Each row is a point. Each copy is the shape, with its points in the same order, stretched, turned, moved and blurred by noise. Some copies are also mirrored. Which?
In the rows, zero is written as 128.

Shape (9 x 3):
[[153 164 104]
 [ 82  97 139]
 [ 74  86 108]
 [138 127 155]
 [ 87 185 193]
 [ 63  67  87]
 [ 67 172 102]
 [163  97  82]
 [130 195 131]]
Copy 1 (9 x 3):
[[148  85 138]
 [ 79 171 141]
 [ 67 164 176]
 [148 152 104]
 [ 81 112  56]
 [ 55 170 207]
 [ 35  76 150]
 [176 147 186]
 [121  70 104]]
Copy 1 is: only turned
Copy 2 (9 x 3):
[[113 168  60]
 [167  95 146]
 [200  82 132]
 [115 150 132]
 [ 40 104 119]
 [235  66 145]
 [143  71  65]
 [200 170 110]
 [ 82 133  68]]
Copy 2 is: only turned
Copy 3 (9 x 3):
[[ 90 123 150]
 [155 101 103]
 [140  76 104]
 [132 145 115]
 [174 139 179]
 [140  63  92]
 [138  68 185]
 [ 82 119  93]
 [120 126 181]]
Copy 3 is: only turned

Shape (9 x 6):
[[173 221 125 158  95 107]
 [147 177 113 128 164  87]
 [ 45  83 150 155  85 116]
 [119 127 105  83  90 170]
 [ 78 168 142 194 104 151]
 [184 156 154 126 162 130]
 [130 149 175  84 175 120]
 [172 134 154  74 159  90]
 [106 100 135 137 134 151]]
Copy 1 (9 x 6):
[[161 103 154  30  40 132]
 [115 109 156  37 138 122]
 [ 71 124  47 238 115 141]
 [ 99 183 156 176 110 111]
 [ 90  57 102 163  51  85]
 [163 116 187 100 140 100]
 [114 134 123 104 185  82]
 [156 164 150  78 201 135]
 [ 79 126 128 199 138 110]]
Copy 1 is: mirrored
Copy 2 (9 x 6):
[[112 217 116 123  33  83]
 [133 177 120 189  38 122]
 [ 60 193 108 128 236  97]
 [204 168 123  84 147 146]
 [ 35 228 111 108 151 157]
 [141 136 164 159  65 140]
 [166 162 181 203 122 148]
 [192 129 166 190  85  91]
 [118 139 135 135 162 164]]
Copy 2 is: only turned

Shape (15 x 9):
[[117 134 125 119 135 151 117 106 128]
 [112 136 104 108 101  85 138 114 126]
 [169 125 161 146 164 156 186 152 120]
 [133 102 143 111 127  86 115 157 136]
 [170  99 165 188 134 124 127 176  98]
 [124 110 131 133 139  89 133 124 176]
 [142 126 121  89 101 109 123  80 134]
 [165 113 145 154 174 158 143 208  70]
 [ 95 126 129 110 103 122 155 101 142]
 [131 161 144 124 130 137 151  89 124]
 [127 135 148 130 160  88 108 116 109]
 [ 93 117 121 125 110 111 155  93 140]
 [155 106 112 149 156 162 153 129 103]
 [126 157 125 126 112 109 109 126 156]
 [116 116 155 108 133 167 147 111 118]]
Copy 1 (15 x 9):
[[143 145 120 133 137 135 128 153 156]
 [132 142 132 106 115 108 105 100 136]
 [ 83 157 114 151 175 117 186 120 131]
 [138 135 128 103 131  82 128 116  84]
 [123 125 132 174 192  70 146 126  84]
 [150 148 107 133  98  94 146  99 104]
 [160 149 127  90 135 121 137  97 139]
 [ 66 110 130 145 208  89 149 172 120]
 [135 169 142 130 111 136 124 110 144]
 [126 173 108 135 139 137 131 119 163]
 [130 154  99 117 127  73  97 137 137]
 [133 165 141 145 104 117 122 110 152]
 [102 121 126 155 177 106 170 145 166]
 [163 139 101 122 120 134 118 111 107]
 [122 171 142 136 151 139 144 153 153]]
Copy 1 is: only turned
Copy 2 (15 x 9):
[[132 148 135 128 145 151 118 115 148]
 [145 130 154 156 109 110  89 149 106]
 [111 154  67  90 167  86 154 137 132]
 [132 123 149 106 103  84 109 107  85]
 [154 100  85 109 160  79 162  86 116]
 [114 144 160 138  96  90 114 110 127]
 [146 150 132 123 123 121  57 122 142]
 [142 118  92  70 202  88 185 125 103]
 [108 128 137 149 103 140 100 136 125]
 [135 175 103 141 145 133 110 134 149]
 [139 166 148 136 149 108 114  95 109]
 [102 125 143 168 117 136 103 126 132]
 [126 129 115 110 198 110 139 129 165]
 [158 153 145 131  94 118 113 118 134]
 [108 135 101 110 150 155 119 117 130]]
Copy 2 is: only turned
Copy 3 (15 x 9):
[[131 123 151 122 126 136  99 129 118]
 [104 113 129 158 121  99 106 118  79]
 [104  71 148 176 168 139 123 152 172]
 [115 123 109 135 119 104 137  92 138]
 [ 88 100 112 146  95 149 171 154 175]
 [124 126 138 165 153 100 151  96 110]
 [113  90 150 122 140 108 109 103  77]
 [121  98  96 150 102 166 119 171 203]
 [ 93 120 162 145 156  95  97 120 101]
 [104  85 179 158 135 128  95 126 106]
 [112 116 127 156 104 149 118  85 116]
 [ 95 127 152 156 154 112 109 126  92]
 [130 100 129 142 151 162 121 173 139]
 [136 116 150 139 100  94 126 115 108]
 [101 113 165 122 157 127  84 129 150]]
Copy 3 is: only turned
Copy 4 (15 x 9):
[[127 122 140 121 124 117 174 123 130]
 [162 118  88 119 104 115 124 114 160]
 [172 207 169 166 165 119 116 147 140]
 [134 140 108 149 102 118  77 146  99]
 [111 241 101 135 174 112  73 124  88]
 [115 104 120 159 145 106  97 169 139]
 [185  89  89 111 119 108 154 120 136]
 [134 249 174 147 136 144  79 104  71]
 [149 124 110 135 102 128 168 159 183]
 [168 141 133 133 137  80 173 119 169]
 [127 138 121 166 118  71 120  92 103]
 [138 124  98 149 125 131 167 146 184]
 [142 175 145 137 169 162 139 113 123]
 [129 111 121  89 124  77 118 134 136]
 [149 158 143 147 109 132 183 149 138]]
Copy 4 is: mirrored

Shape (18 x 12):
[[144 164 125 141 141 121 141 125 184 103 108 131]
 [ 94 131 146 155 147 152 119 141 168 139 120 132]
 [144 107 108  96 171 116 168 102 147 134 118 127]
 [144 107 104 103 151 135  95  92 127 109 165 161]
 [110 155 181 156 108 161 109 135 160 116 156 174]
 [121 153 110 121 137 143 113 104 131 130 215 130]
 [ 85 146 168 130 135 138 123 139 126  81 105 106]
 [147  88 124 126 112  52 133 101  77 115 127 122]
 [121 158 126 153 138 163 132 127  91 139 117 164]
 [122 141 148 182 140 140 108 111 144 148  77 209]
 [106 132  86 140 153 135 107 120 135  93 144 165]
 [100 160 141 153 153 136 151  84 157 115 142 233]
 [132 180 148 114 129 153 119 128 139 171 190 107]
 [151 157 113  62 162 147 112 154 170  93 126 131]
 [ 97 153 154  84 133  75 123 124 145  95 128 119]
 [122 148  96 121 138 192 144  82 149 153 111 104]
 [141 121  94  95 143 119 125 107 137 146 101 113]
 [147 136 136 137  68 109 149 155 145 180 105 171]]
Copy 1 (18 x 12):
[[104 145 167 135 182 161 113  99 170 121 127 152]
 [152 138 119 100 189  93  93  83 133 101  99 148]
 [149 114 183 173 153 139 106  91 116 176 159 136]
 [123  83 116 141 114  65 141 121 143 207 169 171]
 [120 122  78  56 124 103 121  70 177 115  82 165]
 [123 115 135 136  75  50  96 114 154 163 124 151]
 [157 213 111 103 149 125 100 122 114 134 105 192]
 [171 119 162 205  72 132 165 179 145 135 138 155]
 [112 123 119  89 119 113 132 106  79 110 134 163]
 [117  80 111  84 178 124 160  74 132  67 155 185]
 [ 89 131 137 130 149  59 152 109 129 166 132 186]
 [ 87  96 154  91 115 114 159   7 172 125 156 220]
 [164 126 116 104  76  91  51 118 148 124 126  99]
 [115 173 131 113 177 102 120 102 141 218 161 104]
 [176 215 142 159 122 114 122 113 178 151 155 154]
 [ 95 115 113 147 164 117  28  86  74 132 166 155]
 [143 122 144 171 162 110  99 122 108 144 183 118]
 [116  84 114 130 124 151 145  69 150  55 110  61]]
Copy 1 is: mirrored
Copy 2 (18 x 12):
[[132 117 166  86 184 123 116 167 137 143 114 104]
 [137 138 108  83 141 147 110 134  75 149 120 115]
 [121  87 129 128 155 123 168 181 153 141  72 139]
 [127 119 102 125 166 112 173 132 137  95 118 146]
 [132 174 120  93 138 146 119 120  57 124 143  61]
 [ 86 176 118 100 146 137 164 143 129 101  98 128]
 [151 163 128 127 125 174  74 122 142 148 133 103]
 [134  79 123 172  79  84 128 164 187 143 157 138]
 [130 162 152 176 138 127 122 133  98 148 116 148]
 [173 136 118 132 166 107 121 145  55 186 150 117]
 [129 156 115 120 178 100 120 113 130 127  98 150]
 [138 174 103 139 182 110 146 146  83 176  89  92]
 [ 89 165 151  83 117 179 177 166 101 117 117 109]
 [126 114 157  78 189 158 177 117 150 104  98 119]
 [142 130 126 102 118 154 148 147 181 170 124  94]
 [133 170 147 124 170 159 131 180 117 112  74 168]
 [146 100 142 119 142 128 164 171 156 131  99 166]
 [143  97 162 113  87  88 170 160  60 141 123  94]]
Copy 2 is: mirrored

Shape (15 x 12):
[[127  93 119 178 150 143 106 137 169 157  97 199]
 [129 129  67 162 149 128 119  89  83 194 155 147]
 [201 144 107 129 152 123 149 139 171  40 130  92]
 [ 97 141  93 211 153 143  99 123  80 199  86 180]
 [137 169  79 125  89 141 145  76 168  69 169 120]
 [ 45 124 112 153 162 127  87 124 110 188 125 111]
 [ 75 136 178  89 213  66 123  21 158 137 101 163]
 [114 112  83 162 118 158 179 160 159 112 109 135]
 [156 132 129 101 116 181 110 110 167  86 111 100]
 [117 158 120 151 166 169 128 142  90 142 183 168]
 [124 106 104 113 149 157 135 133 143 186 162 111]
 [161 120 132 141  49 104 156 110 115  65 134 128]
 [128 120  91 107 172 174 147 130 112 135  93 154]
 [141  80 101  79 158 140 113  96 165  14 150 107]
 [ 89 142  81 116 148 114  93 164 127 198 104 181]]
Copy 1 (15 x 12):
[[130 153  60 139  96  86  56 164 166 107 101  97]
 [148  83 112 111 110 132 140 187 138  58 178 179]
 [ 98 117 150 118 152  31 202 117  79 203  68 151]
 [144  94 101 166 106 109  57 159 120  49 203 132]
 [ 48  27 119  57 152 151 204 107 113 124 128 153]
 [142 131 113 164 151 177 108 167 153 110 230 120]
 [170 154  41 183 116 223 217  37  85  65 116  66]
 [103  46 114 150 117  69 118 153 158 142 129 129]
 [ 60 130 124 113 103 107 180 112 134 171 127 120]
 [166  86 125  74  97 119 131 176 110 131 182 136]
 [145 121  99 120 110 133 162 201 178 155 148 157]
 [ 79  57 165 102 123 126 123  61 140 114  58 166]
 [124  91 121 145  68  74 177 164 151 101 138 103]
 [ 84 139 139  67 125  85 249 112 174 132 109  67]
 [124  98 112 147 119 154  83 219 141  93 127  96]]
Copy 1 is: mirrored
Copy 2 (15 x 12):
[[167  69 111 186 131 135  88 124 110  64 158  84]
 [153 119 147 160 159 211 119  61 104  72 121 154]
 [ 81 132 125 109 104 137 164 176 156 149 107  27]
 [210 101 110 178 138 188 126  92  95  45 132 158]
 [ 96 136 184 160 161 126 147 143 151 161 129  79]
 [191  96 120 158 116 155 116  83 159  73 130 209]
 [135  35 164 114 118 165  66 190 102 101 151 174]
 [136  98 149 184  86 116 154 106 123 134 136  73]
 [103 133 109 134 119 123 163 172 171 127 185  87]
 [147 153  84 190 145 171 114  96 119  79 107 167]
 [115 120 123 167 101 164 128  73 155  65 159 143]
 [115 148 167 118 156 100 120 154  84 196 132  50]
 [141 130 126 178  67 176 137 133 125  91 162 125]
 [106 129 123 134 123 138  97 164 209 197 147  63]
 [176 140 152 180  98 150  97 127 131  32 137 141]]
Copy 2 is: only turned
Copy 3 (15 x 12):
[[183 134 174 139  99  85  96  82 150  62 151 118]
 [196 115  63 148 153 146 135 128 146  46 149 155]
 [ 43 206 133 171  96 173 104 158  72 166 109 216]
 [245  99 117 191 175  91 108  81 164  22 131 125]
 [105 143  72 143  97 165 179 142  97 214  84 164]
 [181  63  99 109 143 119  91 121 196  33 111  93]
 [108 197 120 112 168  97 200 128 171  10  66  25]
 [129 140 126  97 116 104  86  89 161 155 111 207]
 [118 161 178 115  75 187 139 160 117 178  94 180]
 [163 102 101 175 171  92 144 145 188 109 195 181]
 [156 118 106  58 122 180 104 148 196  99 150 167]
 [ 80 139 150 134 118  94 139 112  17 223  94 187]
 [143 169 151 123 138 140 155 113 198  65 137 224]
 [ 22 161 151 114  24 131 140 164 100 115 128 214]
 [152 110 134 130 130 169 143  63 206  32 160 104]]
Copy 3 is: only turned

Shape (17 x 12):
[[ 99 107  84 108 113 128 106  39 126 122 123 145]
 [116 173 119 112 145 137 115 124 151 136 151 165]
 [117  92 190 111 157 147 119 100 121 155  96 168]
 [103  90  80 187 140  81 128 129 137 103 116 156]
 [176 163 119 112 155 142 130 153 138 127 116 119]
 [187 126  88  94 150 132 144 108 122 108 168 136]
 [169 173 106 107 136  56 141 153 108 126 171 166]
 [181  91 113  93 143 113 104  52 128  97 167 112]
 [107 112  90 174 142 144 105 151  96 108 158 132]
 [249  91 163 113 144 137 116 139 145  96 143  66]
 [135 117 104 192 135 125 164 152 109 245 170 148]
 [150  95  85 106 120 133 122 144 142 130 156 172]
 [133 112  78 121 149 121 116 139 102 102  80 166]
 [103 125  87 100  66 123 195 154 105 196 147 162]
 [142 136  97 126 160 131 101 149 137 137 132 158]
 [ 98  87  82 122 157  73 107 126 121 150 155 131]
 [102  99 104 113 163 116 208 118 137 102 165 118]]
Copy 1 (17 x 12):
[[124 161  73 170 131  94 170 167 154  96 161  81]
 [132 156 113 156 138  90 147 100 119 115  74 106]
 [177 145 117 129 160 100 209 112 111 131 166 153]
 [210 163  61 112 115  97  75 176 161 112 138 103]
 [140 124 168 136 159 121 138 144 105 137  64 127]
 [127 103 125 167 185 118 119 146 150 133  89  96]
 [139 134 145 176 163  63  57 103 102 146  87  69]
 [122  78 110 187 133  84 143 163 181 119 127 108]
 [170 131  99  77 131 125 117 140 158 106 101  60]
 [162  34 206 160 144 148 137 170 167 142 104 161]
 [227 158  86 158 143 196 124 100 145 173 112  20]
 [164 163 127 148 185 128 123 140 181 122 121 107]
 [154 170 130  93 186  79 124 182 125 118 121 104]
 [139 223 126 154 176 184 104 108  92 144 169  62]
 [161 155 127 128 159  92 129 132 153 129  72 100]
 [152 175  93 125 116  78  90 132 180 171 130  93]
 [156 140  64 128 149 136  87 114 121 162 122 164]]
Copy 1 is: only turned
Copy 2 (17 x 12):
[[170  64  81 141 137 118  86 136 148 141 165  98]
 [144 147 120  91 110 106 118  86 151 117 126 127]
 [169  64 162 131  52 148  82 135 160 138 156 142]
 [ 91  79  75  81 138 116 123 174 142 112 141 143]
 [133 132 120  74 122 142 110  94  84 101 107 189]
 [162 143 126  95 172 179 100 128 104 114 129 187]
 [131 192  93  72 119 162 137 128 110  81 143 172]
 [185  77 120  96 166 205  82 140  98  90 184 156]
 [130  96 125 103 159 120 156 159 140 127 112 150]
 [133  81 164  71 140 241 125 118  39  65 148 220]
 [111 121 100 167 130 106 177 131 158 113 154 238]
 [135 112 114  78 152 151 127 138 124 161 162 181]
 [155  83  92  74 130 123  93 165 118 147 105 158]
 [102 149  87 189 123  97 156 136 127 206 144 165]
 [154 116 110  70 133 116 127 118 128 116 123 178]
 [148  97 103  99 152  92 128 169 113 118 173 160]
 [ 99 144 139 133 163 111  84 169 106 136 125 141]]
Copy 2 is: only turned
Copy 3 (17 x 12):
[[148 113  78 100 116 191  72 166  47 132 143 141]
 [160 133 145  84 107 141 143 162 108 160 110 145]
 [138  55 118 110 132 142 144  98 183 124 115 123]
 [121 128 180 160 120 131 120 122  25 141 205 130]
 [207 172 134 123 144 122 110 135 144 130 124 136]
 [188 181 119 138 106 173  88 155  88 129 120 176]
 [144 201 204 134  88 139  88 124  54 122  80 131]
 [189 151  74 136  72 189  71 151  59  78 130 172]
 [164 113 149 173 157 157 179 155  50 125 144 141]
 [229 164  93 175 114 120 100 124 157  15 135 158]
 [144  57 139 232 122  80 150 174 101 178  95  96]
 [141 133 174 135 135 180 107 184 103 140 140 162]
 [178 149 163 115 173 189 113 108  99 137 154 119]
 [ 68 130 148 174 173 132  66 168 103 178 101 116]
 [186 127 171 128 120 162 141 156 115 141 131 121]
 [111 130 152 169  94 173 132 172  58 126 149 103]
 [ 76 187 116 151 106 149  93 117  92 178 190 164]]
Copy 3 is: mirrored

Shape (15 x 12):
[[122 120 186 113 142 126 149 127 105 150 184 127]
 [135 115  91  99 128 137 151  96 124 120  87 142]
 [117  97 197 173 135  82 141 156 101 173 122 153]
 [132 128 153 152 108  55 142  99 122  87 131 175]
 [179 156  79 128 139  57 132 117 195 109 199 149]
 [133 191  81 177  91 116 148 156 137 134  93 173]
 [162 125 185 157 134 118 177 161 115 141  95 122]
 [159 150 128 106 129 176 107  93 125 191 119  98]
 [ 93 145 162 179 159  95 123 116 136 135 138 139]
 [118  96 174 131 171 136 115 129 113 123 131 158]
 [144  55 102 132 102 120 155  96  97  95 114 137]
 [108 106 174 154 104 100 137 135 154 130 110 170]
 [110 101 134  88 137  88  95 116  89 105 131 129]
 [166 122  98  86 129 165 108 108 148 111 160  70]
 [106 114 121 121 129 112 174  95 198 157 138 108]]
Copy 1 (15 x 12):
[[178  82 134 176 116 131 147 148 153  93 117  66]
 [ 68  71 125  89 143 140 132 148 114 104 128 151]
 [249  99  68 142 128 131 141 122 102 102 175  84]
 [133 136  65 115 107  74  84 146 138  91 171 123]
 [ 58 219 151 156 100  51 135 155 118 143 135 165]
 [113 113  53 133  88 121  76  90  58 178 101 164]
 [169  95  70 117 109 138 152  76  98  83 127  69]
 [146  90 164  94 135 190 145 142 133 105  51 135]
 [186 135  75 111 113 138 127 157 160 154 145  94]
 [169  75 142 106 106 124 154 160 143 127 173  75]
 [ 95  64  98  76 141  53 155 152 124  71 140 145]
 [171 103  90 114 149  99  98 121  90 116 169  76]
 [146  96 140 119 133 107 129 134 187  88 192 167]
 [ 62 115 201  93 141  94 166 119 179 119  79 151]
 [ 98 125 124 140 207 133 148 154 116 114 104  82]]
Copy 1 is: only turned
Copy 2 (15 x 12):
[[138 129 168  82  74 132  75 162 114 107 168  77]
 [ 84 107 115 153 150 135 167 113 149  90  88 148]
 [148 144 137  29 139 175 101 115 133 131 167  53]
 [169 131 150 109  98 160 104  71 163 113 157 155]
 [191 131 150 175 119 101 153 131 156  87 161 171]
 [169  94  97 173 160 151 222  60 154  93  76  85]
 [101  89 141 103 170 133 103  98 120 138 159  32]
 [ 93 100  94 163 138 173 160 204 137  96  93  63]
 [139 149 154 118 116 172 128 114 123 137 157 100]
 [126 141 150  88 130 174  89 127  94 110 137 137]
 [129  92 180 115 124 111 130 101 171 101  84 162]
 [135 168 112 110 142 161  87  89 138 116 131 128]
 [151 117 122  42 112 129 122 122 123 139 135 181]
 [121  79 147 182 124  76 129 179 119 127  92 151]
 [ 63 172 132 176 136 100 120 146 154 111 142 114]]
Copy 2 is: only turned
Copy 3 (15 x 12):
[[183 116 176 133 151 192 147 139 202 145 186  82]
 [156 107 102 110 115  47 129 105 115 123 100 128]
 [138 129 123 214 168 141 157 208 194 109 185  72]
 [137 113 170 156 171 105 167 178 148 126  71  89]
 [ 83 151 194 114 199 113  52  80 178 137  77  42]
 [ 81 151  39 138 142 108  88 149 105 140  42  95]
 [164 147  96 180 117 119 123 186 222  97 148 113]
 [140 134 119 108  65 142 122 114 138  83 169  97]
 [109  76 149 169 158 165 113 188 155 110 149 104]
 [146 106 158 121 152 141 148 185 160 112 189 145]
 [127 129 129 126 129  53 191 121 161 151 121 130]
 [135 127 107 196 177 137 168 171 136  92 117 128]
 [158 125 200 143 136  98 148 155 106 175 147 106]
 [127 152 171  86  76 136 101  74 150 148 152 149]
 [145  79 113 193 162 125 108  67 157  87 120 104]]
Copy 3 is: only turned
Copy 4 (15 x 12):
[[152  91 152 117 113 101 112 146  91 116  48  71]
 [136 142 138 198 168 157 147 116  98 139 154 139]
 [210  47 165 119 148 120 205  80 126 111  58 110]
 [127  93  93 139 176 127 138  33  74 131  77 166]
 [ 56 149  92  26 142 159  91  86  80  55 116 196]
 [139  44  97 152 112 145 175  74 146  58 195 204]
 [163  53 115 110 172 121 208 142 124 156 114  98]
 [139 176 152 154  71 140 169 140 142 108 137  70]
 [121  74 183 112 140 131 135  60 150 111  87 138]
 [127  86 181 159 196  87 146 101 119 103  76  79]
 [181 149  78 190 201 173 107 112  88 165 134 116]
 [151  87 125 151 170  87 181  73 150 131  78 182]
 [170 157 179 165 155  94 107  68  33 137 107 100]
 [ 99 217 122 111 123 111  64 162  97 135 165  83]
 [122 147 150 118 117 151 128 139 153 161  89 200]]
Copy 4 is: only turned

Shape (16 x 12):
[[ 39 115 112 165 178  80  56 148 148 145 124 108]
 [143 131  98 166  96 148 148 124 131 169 120 120]
 [110  98 138  98 152  45 157 107 158 125 121 101]
 [147  25 111 160 141 112 134 152 136 141 128  90]
 [152 132 138 143 113 138 143 135 185 136 107 159]
 [119  86  50  86 138 140 149 123 130 136 147  99]
 [102  70 132 138 111  59 139 123 122 169 136 127]
 [137  63 107 150 217 142 129 151 172 147 150 191]
 [157 128  79  83 118 101  81 104 137 111  13 118]
 [120 131 123  82 200 166 140  76 127 220 137 116]
 [156 142 107 159 184 148 131 153 126 102 119 132]
 [ 97 140 124 145 133 154 150 157 126 105 109 105]
 [144 140  57 148 102 162 114 111 155 112 121  99]
 [ 73 142  99 164 177 136 160 160 143 108 117 149]
 [105 124 127 139 156 154 135 108 146 113 151 165]
 [155 147 136  94  95 101 128 142 189 107 148 181]]
Copy 1 (16 x 12):
[[125 160 104 100 118 110  91 208 154  81  83  62]
 [143 129 144 144 145  91  95 107 138 162 118 154]
 [129 110 157 102 129 143 184 164 127 171 101 126]
 [169 183 174 155 114 170 122 167  80 151 106 151]
 [101 123 157 139 108 128 120 120 162 162 170 125]
 [140 122 175 145 201 134 142 120  84 128 100 111]
 [143 149 167 155 115 101 163 168 121 149  78 133]
 [103 167 192 146  81 205 100 152 161 126  81  81]
 [147  77 189  93 109  80  97 153  69 145 217  92]
 [156  30 184 116 170 137 115 146 178 100  65 139]
 [148 131 120 105 100 168  94  98 126 147 116  94]
 [135 109  88 148 150 141 109 116 119 156 135 102]
 [110 137 135 110 168  94  83 100 111 140 147 143]
 [110 122  88 138 141 157  90 126 148 172  90  53]
 [ 70 116 137 139 122 141 126 115 151 129  92 107]
 [ 75 138 182 129 111 122 197  88 158 127 190  92]]
Copy 1 is: only turned
Copy 2 (16 x 12):
[[ 88 113  39  28  97 155 192 135 126  48  80  32]
 [142 131 121 145 182 138 129 180 125 134 111 155]
 [114 159 118 135 115 135 112  96 102 106 127   7]
 [174 193 102 108 155 181 153 138  88  69  86  73]
 [164 123 103 101 204  95 123 134 124 131 140 162]
 [131 152 112 222 120 182 151 100  80 106 102 117]
 [125 162 113 107 116 164 110 123 105 125  79  46]
 [195 139  56  80 110 111 186 130  58  28  89 151]
 [164 130  58 176 132 151 127 106 160 110 187 106]
 [131 143 121 181  57  75 219 129 143 142  83  79]
 [168 104 104 103 115 121 168 173 105  43 163 172]
 [138  97 144 113 148 150 141 136 151  86 126 133]
 [119 145  88 166 201 149 146 159 105 111 146 175]
 [140  73 108 102 128 145 134 150 120  27 108 139]
 [126 132 115  93 123 103 145 127 111  92 115 163]
 [140 110 101 115 182  98 103  86  80 164 176 175]]
Copy 2 is: only turned
Copy 3 (16 x 12):
[[ 97  96 196 151 155  38 148 121 149 175  39 101]
 [ 93 133  85 117 117 129 117 145 165 170 150 111]
 [107 154 138 193 122 121 124 124  80 138  80 123]
 [135 193 154 143 137 156 136 148 159 189 158 124]
 [ 64 157 111 117 121 140 105 122 131 114 141 106]
 [141 183  87 170  87 153  90 135 170 168 112 167]
 [104 118 137 168 162 134 135 143 122 175 102 101]
 [ 73 179 173 154 125 140 131 155 177 126  97 177]
 [146 149 128 121  97 117  50  99  83 124 178 148]
 [100  85 111 201  43 138 120 171 181 136  55 156]
 [108 187 113 107 113 100 112 163 139 107 137 137]
 [108 166  89 131 138  92 110 131 158 115 135  94]
 [128 162  93  94 107 118 122 109 163 157 150 141]
 [ 62 170 108 151 149  64 119 133 166 107 106 132]
 [ 96 131 126 134 149 117 159 123 161  93  91 148]
 [ 91 170 105 110 134 154  77 122  90  99  97 108]]
Copy 3 is: mirrored
Copy 4 (16 x 12):
[[215 141 141 219  86 143 141 173 108  90  77  94]
 [ 90 123 139 134 115 102 152 130 104 134 139  60]
 [154 148  89 157 187 108 152 149 148 179 141 114]
 [145 123 136 110 177 151 124 120 128 130 111  40]
 [ 82 157 143 159 139 146 158 111 147 137  96  97]
 [125  98 127 114 149 138 125 122  93 146 131 154]
 [156 125  77 157 131 103 125 132 140 165 161  54]
 [134 140 144 222 145 163  83  76 104  79  11 123]
 [ 85  70 121 202 145 150 170 169 153 126 155 171]
 [134  95 132 176 124  23  83 118 118 138 137 204]
 [101 145 151 177 148 147 147 115  78  49  59 118]
 [111 128 130 126 121 129 184 136 118 106  91 119]
 [ 84 136 175 112 129 164 156 156  91 119 109 108]
 [127 132 121 204 114 130 173 134  90  94  34 115]
 [104 145 125 159 115 138 111 121 125 105  54 158]
 [ 92 190 121 154 143 195 145  88 140 132 121 137]]
Copy 4 is: mirrored
